Each wall is flat, endless, passes through zero and stands at right angles to its row. A trip goes straight from one point to another. List the walls that it crosses, first one first.

Walls:
(1): [ 8 -8]
(2): [-7  8]
(3): [31  9]
Trips:
[21  0] to [11 -8] -> none
[-29  32] to [-55  46] -> none
[ 39 -13] to [21  5] -> none
[-16 -12] to [ 2 10] -> 3
[-26  20] to [-10  18] -> none
[48  4] to [-35 -57] -> 3
[25 43] to [24 -4] -> 1, 2

Walls:
(1): [-21 -51  16  -3  20  51]
(2): [  6  12  17  34 -19 -17]
(3): [-39  20  10  -6 -33   8]
Trips:
[ 11  25  20 -13 -11   8] to [-32 -44  12  27   6  50] -> 1, 2
[ -3  -4 -10 -16 -10  34] to [-30   4  13 -14  67   5] -> 3
[ -8  17  11  26  54 -18] to [-28  -2  -4  -2  44   5] -> 1, 2
[ 29 -22  28  69 -40  23] to [  9   9  45 -59  35  25] -> 2
[  5   7 -32  40  -4  35] to [-45  -5  15  31 -40   8] -> 3
[  0  -7 -13  -7  26  15] to [-43 -12   5  -1  13  23] -> 3
[ -8 -19 -12  28 -33  -1] to [ -5  34 -38 -47  14   9] -> 1, 2
[-11 -24  11 -16  29  -3] to [-57  54  18  68  10  51] -> 3, 2

Walls:
(1): [-19  21 -50  -8 -35 -38 -11  26   4 -23 -23]
(2): [ 18  24 -29  56 -26  34  44   9 -39   1   0]
(3): [ -6  56  37  47 -59 -23 -39  19 -21  19 -44]
(4): [ -4 -31 -44 -20  16   1  35   2  12  10 -21]
(5): [ 49  -5 -16  30 -44  27 -53 -52 -16 -22  27]
Trips:
[ 33  -3 -12  38  -4  51   7 -15  14  12  15] to [ 10  24  32  33  14 -57 -26  15  -4  -6  10] -> 3, 2, 1, 5
[  4  44  -8  17  -5 -19 -21 -34 -34 -17  -2] to [-10 -14 -43  19 -15 -15 -76  15 -20  15  24] -> 2
[ 14  12 -20  24  -2  -3 -18   4 -18   6   5] to [ 29 -16  60  46  -1  36 -46 -16 -25  12 -23] -> 1
[-13  60   1   8  -4  -9 -49  31  19  13 -24] to [ 34 -20 -10 -25 -53  16  -6  16 -53 -18  13] -> 5, 2
[ 18   4   4 -29  37 -48  10  18   3  12   1] to [-14 -19 -29   8  22  24  21  15 -37 -39  -1] -> 2
[-14 -16  -9  20   6  14 -51   7  10   6 -14] to [-31 -48  14  11 -19  24  54  25  -5 -10 -36] -> 4, 5, 2, 1, 3
[-51  66   8  19  13 -33   8 -25 -28  15  43] to [-33  65 -33 -21  -8 -29  18 -36 -31   3  23] -> none
[ 64 -42 -48 -37 -11  44 -40   9  18  25 -44] to [ 19  -3  48   9 -43 -14  42   1 -16   2 -19] -> 2, 1, 3, 4, 5

Walls:
(1): [ -8  10 -56 -28 -27  12  52  16  70  -2 -35  30  10  31 -14 -24   5 -28]
(2): [ 28 -22  13  -8  23   7  23 -27  -2   3  22  34  47   7   8  20  17  38]
(3): [  4  18  58  34 -28  27  41 -35   4  -4  44  31 -19 -50   0 -37 -48 -11]
(4): [ -4  -3 -32  12 -10   4 -10  -3  39  17 -38 -16 -56  17  11  11 -12  44]
(5): [ 17   0 -11  -8 -40  -1   6  -4  33  37 -20 -61  32  -3 -11 -51  11 -10]
(6): [ 33 -18 -43   9 -70 -22   2 -58   5  14  39 -19  15  -6   3   7  16  20]
(7): [-12  23  50   5   1  -4   5  78  12   9 -30  22  34  23 -11 -21  35  36]
(8): [ 22  14  30  27  16 -23 -20  24 -47 -34   3  -8  -4   0  21  -3 -11   1]
Trips:
[ 82  42  24  10  36 -11  -2  50 -38  -9 -10  51 -12  31   7  -3 -15 -21] to [  3  12  54 -43 -11  19  33  54  11 -72  -5  18 -51  -3 -15 -31 -10  19] -> 2, 1
[ -6 -22   6  27 -37 -33  27 -21 -31 -12  55   1   3  18 -18  17 -37  10] to [  4 -59  18   1  25 -25 -18  24 -20 -17 -30 -13 -22  21 -11 -21  22  20] -> 3, 7, 4, 6, 2
[-24  28  46 -36  -5  16  18  23 -27  19  11 -55  11  18  -3 -11 -17  14] to [ 26  17 -35 -34  33  13  53 -26  -3  14 -41   5 -23 -20   7 -32  22  19] -> 8, 1, 4, 2, 3, 7

Walls:
(1): [-53   2   4 -57  16  -1 -11  17  24   8  11  -9  -7 -67 -54 -13   2  22
  32  -1 -19 -39 -19  23]
(2): [-15  14  51   0 -73  43 -44 -13  35  17 -33 -29   6  13  30  -7   3  14
  15   6 -15  -8  18   7]
(3): [  3  14  12  14  13 -29  20 -46   1 -19   4 -12  20 -55 -12 -26  55  15
   1  15   5  13  58  40]
(4): [ 70   3  36 -25  26 -24  60 -13 -47 -11 -39  -5  -3  13 -28  -6  37  49
  16  30 -49 -48  36  17]
(5): [-35 -24  32 -38  -1  53   0  26  50   6 -32  57 -10  57 -12  -5  -8 -13
  -4 -28  16  25  17  43]
(6): [ 12 -55 -23 -15  -8  31 -24  78   9 -30 -22  24   2  27  33   5  34   0
 -24  19  14  25 -36  -9]
Trips:
[ 13  22  35  26  18   3   9  -3  -9  28  20   3  12 -18 -57 -17 -13  19
   2   7  15  14 -61  25] to [-40  30 -10   4  28 -37 -22  21  32  -4   9  38  12  29 -25 -26  22  -6
  -1 -22  33  45 -16 -32] -> 4, 5, 3, 6
[ 32  17  -5  -8  30  41 -26  18  43  11  10  11 -10 -63   0  42  30   7
 -34  21 -22  -2  38 -23] to [-15  -7  12  24 -17  67 -25 -10  14  14 -41  18 -16   5  32  31 -45  28
   4  32  11   8  -5  19] -> 4, 5, 3, 1
[-26  34 -37  -3 -26  -4  19 -26 -29 -17  -2  34   5 -13  39 -21  13  13
 -35  -8  16  25  -4 -21] to [-12 -22  31 -29  28  15 -14   9  22 -45   7 -38 -56  52  14 -14 -15 -52
 -32 -14 -45  33 -17 -17] -> 3, 5, 2
[-14   0 -15  12  16 -18   1  10  14  -6  10  -1 -25  -1  22  12 -10  11
  13 -27 -28  34  17  20] to [  6  30  -5  47   8 -13 -45  24  43 -35 -15 -14 -20  -4   6  -5 -11 -21
  48 -46 -12 -31   2  -4] -> 1, 3, 2, 5
[ 38 -15 -13  35   9  20 -50  33  -5   5 -24  20  13  -6  41 -14 -60 -22
 -28   7   2  14   4  30] to [-11 -45   8 -30 -31  11 -38   9   2  35   5  -4 -26   4 -18  25 -24  31
 -11 -15 -14 -17   4  -3] -> 1
[ -6   7   8 -17   2  22 -11  30  17 -11 -34 -17  -2 -12 -19 -48 -24 -14
  32  14  -3 -21  50  20] to [-40  37  32   6  33 -13  11  -5  40  36 -14  22   2  26   7  18  28 -26
 -44  -2 -10  65 -24 -55] -> 4, 3, 6, 1, 2

Walls:
(1): [ -8  73 -61  21 -23  18   4 -28  -9  13 -33  30   0  -4 -19  -8  14  -2
 -36  14 -15 -20  -2 -38  81 -15  13  -7 -29  71 -17 -16 -27 -12 -29 -59
 -29 -33  36  46   0  34 -38  17 -45 -10 -64 -17]
(2): [ 15  -5 -13 -27 -13 -10 -24 -45 -19  17 -12  36  -3 -38   8 -47 -23  41
 -19  63  -7 -38   7   0 -35   8  16  -6  27  33  -3  44 -24 -27  -3   7
  -7  24 -12  20  30 -33  13 -22  -2   5  18  -3]
(3): [ -6  12   9  -9  12  23  22  -4 -29 -47  48 -10  -3 -22 -25  10 -56  -7
  -8 -24  19  34  37 -17  36  25 -34  13 -12   7  50 -60  11 -19 -10  -5
 -21 -45  12 -18 -20   1  44  62  -2 -11  10   7]
(4): [ 29  57  -2  37  49  44 -36  21  -9  30  -8 -17 -43   6 -22 -23   9  13
 -20 -16 -16  16   4  18  17 -39   9   4  -1   0  -6  13 -41  32 -13  -1
  -8   9 -37  40  24  13  25 -15 -20  35   4  56]
(5): [-40 -37 -28 -31   8  -5  -7  20 -26  -4  22  18   3 -10  21 -44 -17  15
  -9  -4 -41  27 -66  20  12  -2  -3 -31  17  16 -25 -12 -31 -21 -10 -25
  -7  -7  11  -8  -3  72  14  -1 -52  -8  44  30]
(6): [ 22  30  52  26  17  -6  45  33 -28 -13   6  -5 -31  46  -7  -1  31   2
   7 -47  39 -21  -3  26 -42  -3  30  -3  -6 -32  -7 -40 -24  42  34 -32
  24  22 -23 -10  24  15 -19  23 -11  32 -11 -37]
(7): [ 13 -68 -25  41   5 -44  -3 -23   0  24  -9 -31 -47  -6  -3   8   7  -2
  -9   5  43  -7  45 -24 -16  42  29  50  35   3 -17 -19   4 -22   3 -19
   4   7  72  12  -9 -16 -11  16 -13 -42 -46  -4]
(8): [ 24  68  39   4 -17 -26   0  14   2   5  24  31 -14  34 -10   9  47  -6
  -7   2  -3  10 -29 -30 -24  15 -45  33 -44 -31   0  27 -25  16   6  30
   2  10  13   2  17   4  33 -13  44 -39 -29  18]
(9): [ 13  19 -32 -37  33  27  29 -19  -5   3 -35  -7  54  -8  83  19  65  -2
 -16  63 -39 -31  -1   6   2 -22  35  -6 -42   0 -38  11  18 -23  47 -21
 -11 -15  43  22  32  32 -11 -12  24  14 -45  -1]
Trips:
[ 34 -13  16 -12  27  31 -31 -25  -2 -17   6   4  10  -7  -8 -43 -17 -15
   3 -26   0  -1  -2 -56  -8  -4   0 -12  17 -20 -42  29 -21  -1 -43   3
  -9  21   7 -24  23  34  54  -4  -4   7  12  18] to [ 24  -1 -13  -3  17  22  -3  15  14   3 -15  21  23   2  10 -41  30  11
 -14  17   7  -7   9 -22 -26  -6  58 -19 -50  -6 -57   8  21  -2  43 -14
 -68 -15 -32 -41  32   5  15 -33  67  21 -47 -49] -> 3, 9, 6, 5, 1, 4
[ -7 -21 -12  -1   4 -64 -20  37  -8 -17  14 -40   8  -6  45  31  36 -16
  18  30  17  24  17  35  38 -15 -25   9  33  31 -47  50 -19 -24  41  25
  35 -81  60  17  12 -40 -14  33  41 -21  26  28] to [-36 -13  30   1 -44  23 -20   1  25  11 -34  42  -8 -32  -6 -56  21  20
 -22 -11   0  17  41  27 -56   0 -73   4  -3   7  29  -7 -29 -77 -50  -1
  17  54 -15  11  43   7   2  24  -7   5   5  41] -> 2, 9, 4, 7
[ 62  18  17  17  -3 -29  55  47 -15  44 -30  87  49  35  13  -6 -37   1
  19  41  24   5  -3  -4 -28  11 -10 -16 -48  38   4  14 -19  -1 -12   7
  20   9  55  16   5   7  24 -16  15  13  -9 -62] to [-38 -13  17 -21   2  18 -13  -6  55 -19 -64  22  69 -43  25  20   4  14
  27  12  39 -34  12  13 -28   9  16  34 -12  13   6 -27  -4  -5  13 -63
  15 -24 -25 -13   0  46  34   4   9  -4  30  20] -> 8, 5, 1, 6, 3
[ 29   8   4  21   2  10  27   2  21 -19  56  12  13  -7  28  15   0   9
 -11 -25 -38  32   9   8  45  12 -46  27  47  17 -34   8  -8 -10  21  23
   7  24   6 -10  16  14  32  -9 -25   8  20 -15] to [ 30   9  57 -21 -27 -24  17 -48   0 -44 -11 -28  50  10 -13 -31  22 -45
   4 -11 -42  49  43 -47  55  -5   3  31 -30 -12  30 -34   9  65 -29  -4
 -12  16  19  -1 -70  -9   4 -26   5  16   5 -51] -> 4, 5, 1
[ -4 -18  -4  -7  26  20  -3 -51  -1  37 -17  -6 -30  13  30  24 -17  16
   4   5   8 -31  50  -3  31   7 -63  19   5  30   1 -37  36  12 -20   7
  46 -14  -7  64   6  -8 -27 -59  -4 -27  -6  -8] to [ -1  12  32  -8  14  -8  15 -16 -18   1  -3 -16  51  12 -14  -5  26  49
  50   0  49 -45  -5   9   6 -16  20  19 -45  62  38   1  -6  -5   7  15
 -11 -40 -28 -15   2  11  30  28   6  10  25 -23] -> 3, 4, 7, 6

Walls:
(1): [-28  20  -1 -10  -8  12  24 -14 -68  -7 -15   7 -15  23 -12   1  -2 -59
 -11  49 -37   9  36  11  32 -26  18 -16  -6 -26 -12  23 -15 -10  28  18
  -1   1  -6   1 -22  27   4 -11 -20  44  36 -18]
(2): [ 13 -15   7  39   6  24 -11 -26  -9 -19  22  22 -37  -9   4 -11  43  63
  22 -33   4 -24  31 -21   6 -47  -8   8 -19  51  13 -14 -24  -5  16  30
  33  20 -34 -22   1  13   3   0  25   8  44 -10]
(3): [-22   7   8  14 -19 -23   3 -13   2  45 -40   5   9 -43 -46 -10 -10  28
 -34  31  11 -33   4  46 -43 -14  -9 -21   8 -29  33  10  47 -43  24  18
   5  10  14 -19  33   4 -39  -3  24 -13  -5 -18]
(4): [-27 -50 -22  12 -26   8  -3  19  37 -12  20  21 -48 -28  -9  -1  64  -1
  15  49  24  48  19 -12   0 -14  23  -6  12 -33   6  -3 -17  52  33  -7
  40  21  25  -2  21 -18  23   3  29  -6  26  -8]
(5): [ 11   6 -37  19  18  -5  18   7  18  -6 -38  25 -39  -3  11 -39  -7   4
  25 -19  16  11 -19  14  -4   7 -21 -35 -15  25  -2  -9 -39 -14  14 -61
 -38  -2 -29 -31 -15  -2  62  26 -22  50  38  34]
(6): [ 29  27   4 -14 -23   7 -31   3  17  14  22 -26  31  12   5  52 -14  49
 -14  15 -12 -15  -2  -1 -32 -24 -18   7  -7  31  25  70   9 -14  -8  75
  10 -11 -45 -49  27 -26 -20  17  -2   5   6  13]
Trips:
[ 16 -31 -32 -30  24  29  -4 -32   0 -24  61   3   3   7  21  30  -2  31
 -39  -9  42 -49  65  -4 -20 -18  22 -18 -51 -11  58  17   4  23  33 -33
 -10   8 -23  30   0  17  30 -13   1  17 -56   1] to [  0 -10  22   0  -3 -12 -29 -57 -21 -20  -7 -19  -8  40  12  33 -12  53
   9   6 -51  17   2  69  -5  -7 -35   6  67  15 -11 -12  31   7 -22 -24
  24 -29 -24  -4  62  -1  -1  -9 -19  -7 -17 -27] -> 4, 3
[ 12 -13 -35  15 -52   6 -23 -32   3  37   8  -2  44  26 -21   9  67  59
 -50 -15  34 -28  23 -30  29  -3  37 -30  29  -8  -4   6  10  21 -19  -5
  47  -4  31 -50  -7   6  18   9 -19  -3 -16  33] to [-54  39  -1  30 -10 -47 -33 -12 -10 -12  33  19 -44 -14  20 -39   4  45
  13  -9 -17 -14  10  43 -16  -7 -13  21  14 -19 -22  41 -21  -1  17  33
 -14   6  32  -3   1  23  32  32  11  -7  44   7] -> 5, 1
[ -6   6  21   2  -8 -12 -22  43 -55   5  -2  24 -45  26  -7 -13 -33 -16
  -3  11 -19   8  29  19  43  45  17 -17 -24  -6 -40  27  -8  58  60   2
   2  32  35   9  11  63  12  57  25  17   5  16] to [-15   2 -60  22 -23  -9 -17  16 -23  -6 -57   5  17 -43 -26  27  18  26
  37  30 -32 -10   3  -1  31  31  15  10 -11 -24  10  36  19  24   1 -12
  -1  -2 -30  34   1  64  41  -2 -29 -17  24 -11] -> 3
[  9   9  -8  -5 -18   7   0 -26  20  40  -3 -51 -22   9   2 -22  10 -15
   3 -14  10   3 -46  22 -45 -20  -8  -4  -8  47 -12 -20  34   1 -21   2
 -11 -30  -5 -17   4   3  -7  31 -27 -24  20  33] to [ -4  62 -27 -34 -19  12 -34 -20 -18  -6  -3 -35  32   6   7  18  -5  50
 -29   7 -10 -20 -18  28 -20   0 -12  31  37 -30  51  27  32  12 -40  60
 -24 -17  19  18 -34  10 -29  26 -20  20 -40  31] -> 5
[-21 -57 -23 -29  28 -37 -13 -14  25  22  22  48  24 -47 -15  49  -5   0
   0   6  31   3 -23 -56 -36 -20 -23  14  25   1  35  21  19  -7 -24 -57
 -42 -14  20 -10  -6  29  20 -28  12  32   7  -5] to [ 21  79   1 -36  12 -10  10 -27  -4 -42  -9   6 -13  51   4 -12   4   8
  20 -10  48 -20 -37  39   3 -10  34 -10   3   1 -10 -16   7  -1 -41  -1
   6 -37  29  -2  21 -20  -8  -7 -26 -17  -9  22] -> 4, 3
[-12  18   3 -20   5 -26   0  38 -21  28 -39  33 -30  36   4  12  96 -12
  11  24   4 -21  46  26   8  24  14 -29  92  36  29 -20  39  24 -14  50
 -39  12 -32  22   9  71 -50 -21   9  36  -6  -8] to [-16 -28  28 -20   2  -3   4  56 -29  28  22  26 -35 -29  -5  17 -43  -2
  11  78  -1  11  50   0  35  30 -15 -12  31 -23 -18 -23  52   7 -94  -3
  10 -14 -39  -2  -5  73  17 -47  68  -4 -19  27] -> 2

Walls:
(1): [ 12   2  17 -47   4   1 -18  41   5  11  -7  11  26   4  -8 -32 -20  -6
  -1  14 -14  11 -61  -1 -16 -10  17   8 -16 -39 -12 -11  45   8  22  28
 -41   9 -49  37 -13 -20  15 -23   1  18  11  -7]
(2): [-25 -29  33 -34  10 -17 -22 -17  13  -1  31 -50   5 -17 -44  24 -55  28
 -33  84  63   3  18  21  23 -24 -50 -19  14  31  -7  33  18 -11  18  62
 -25 -20 -26  62  -8 -24  12  -4 -51 -33 -10  34]
(3): [ 17 -14  14 -25  -5  22  10   9   7 -11  43   8 -18  -6  25 -22  14  41
 -10 -29 -10  17  -4  31  -6  -2  -8  25  -9 -33   3 -24 -32 -15 -31   7
  36   9  -4  23  24 -33 -18 -20  13 -18  61  51]
(4): [-46  30  18 -18  35 -41  37  21 -22 -34 -41  69  -6  10  25   7   1  -3
   7 -27   9  -1  24 -28  -6  -1  34 -15  -2  27 -42  62 -12  14  23 -11
  15  33  19 -54 -78 -46 -21   2 -34  26 -21  23]
(5): [ 16  -7   6 -49 -20  -7  36 -46 -46  49 -27  19 -44  -6  46 -31 -39   3
  -2  -4  -4  13  25  40  21  -4  46 -38  -5 -68  25  20   5  16 -23  78
  57  43  18  -7 -15  -3  -9  46  32  24  -4 -48]
(6): [-11 -13   3 -27 -15  -9   2 -13 -18 -22  -3   2 -20 -13   8 -11  -7 -29
  64  -7  18  60  14  30   5   2  21  48  11  14  33  -1 -22  22 -20   0
  -9  -4 -13   7  21   5 -22  14 -15  -2   3 -20]
Trips:
[ -7   7 -19  21  25 -25  12 -26  20 -48  57 -11  32   8   5   7  45 -33
  -2   9 -51  23 -12  27  22   6   3  22   5 -17  13   6  -9  19   7  -5
 -13 -46 -32  31  -4  26  31 -18 -38 -45 -13  10] to [ 14   6 -25 -19  46   2 -10   5 -13  -8  32 -16 -18   3  10  12  24  46
  27  -8 -16 -20 -57   7 -16  17   7 -38 -58 -14 -63  69  37  50  15 -29
   5 -19 -39   0  18 -26  29 -41  14  -2  -9 -34] -> 6, 3, 2, 4
[-46 -32 -59  34 -19   5 -44 -51  27 -41 -41  15  26 -10 -29  17  34 -35
  16 -16   8  17 -31  11  35 -67 -11  48 -23 -26   5  45 -19  34  13  -5
 -40 -28 -12  18 -34  25  31 -24  -2  -9 -35 -28] to [ 36  -5  24  -6  -2 -21 -22  29  16   8  17 -39  10  24  24 -45 -14  -9
  12  -2   4  23  -5 -14 -32   4  -1 -27  20   3  -4 -21 -35 -15  24 -77
  76  -9  48  16  36   9  23  24 -28  37 -19  33] -> 2, 1, 3, 6
[  2  30  10   8  18 -68 -41 -11  57  22  -8 -41 -16  -6 -24  22   3  12
  27  -5 -26  22  13   8   6 -22  16 -36  38 -27  29  41 -30  45 -17 -29
 -23   1  13  39 -12  -9 -33   3  -1  28  30   4] to [ 32  15 -31  -9 -10  20   4 -46  10  -2  19 -22   1  -9  -5  10 -28  29
  12   3  -9 -41  20  14  -5 -37   3  37 -27  24   9  38   3   7 -25  -1
  41   2 -32   8  39 -14  13   5 -20  41  -6  17] -> 4, 3
[ 17 -33  42  -9   3 -15  13  39  67 -17   5 -68  -6 -36  -6  12 -15  33
  11 -13  -2  14  13  52 -14 -13   1 -19  21 -13  49  11   0 -13  32  -2
 -17  20  29  -8  14   3 -20  41   7  11   5   2] to [ -3 -28  25  43 -14 -16 -28  10  20  -9 -34 -44 -19  11  16  23  -4   0
  11  34  22 -70 -19   0  17 -83   0  20  23  -7  29  -4  48 -23  12 -19
 -37 -43   8   9  -3 -15 -41  -5 -21  63 -51 -38] -> 3, 5, 1, 6
[  6 -24 -36  27  22  19 -57  27  -4  47  11 -43 -15  28  25  -1  33  13
   3  35   9 -29   7 -26 -12  11  29 -19 -24 -41  11 -56   3 -35 -27  20
  17  -2 -15  -7   9 -10 -25   8  44  39  -4 -16] to [  0 -20  47   7  34 -55  16  25  20  21  -3  12 -14  16 -84  19  26 -19
 -10  20  -1  -6  -4   9 -41  13 -27   5 -40 -44  -8 -27 -15 -19  -1 -31
  65  15 -27 -49 -29  -9  -7  -2  15  -1  -8 -14] -> 5, 4
[ 22 -18 -14   0 -30 -40 -54  13 -26  -9  17 -40   0  36  60   0 -49  48
 -48  -1 -16  39  47  -1 -39 -32  -4  23 -22 -20  32 -20 -21  10  49 -35
   9   7   2 -29 -20 -30  39  10  46  -2 -35 -19] to [-23  16  31  25 -12 -34  -3  -9 -37  15  35  11   7 -10   5 -26 -24  21
  -5  61  11   9 -33 -18 -27  -8 -29 -83  -7 -39 -69   4 -29  15  34 -60
 -65 -20 -54  29  31 -11  14 -52  44 -48 -28 -10] -> 1, 2, 3, 5
[-14 -52 -16 -23 -29  -1 -42 -27 -12  32  -2   1 -41  35 -29  13 -32   6
  -4   8 -28 -27 -17  20 -27 -46 -39  14  32 -22  30  15  19  26  -6   1
  -2  -3  28 -15 -30  44  43  -4  16  46 -10  -3] to [-19  17  75 -35  -2 -18  -2  -3 -25  27 -15 -17 -23 -14 -10  -3 -14   3
  -6  44  26  -9  14  14 -73  58  -8 -34  26  -4  28 -17  23 -22  26  31
 -12 -22  41 -15  35  11  22 -50  21  53  12 -32] -> none
[ 46 -45  -1   7  23  -4  -3  41  -3 -27 -39 -13 -12 -12   0  37  -1 -41
  -9   7  47  17 -43   4  38   7   3  23  43  15 -45   0  26 -21  14 -75
 -12  -8  31  26 -19  12  -2  19  -5   0 -28  10] to [-35   2 -23  10  14  24  -2  21  15  19  11   6  10  -9 -23   0  44  12
  22  -1  -3  11  18 -56   0  27  -8 -40  11  34 -38 -16  23  60 -69   6
 -22  -1  36   9  32  17   5 -14 -14 -20  32  39] -> 6, 4, 2, 3
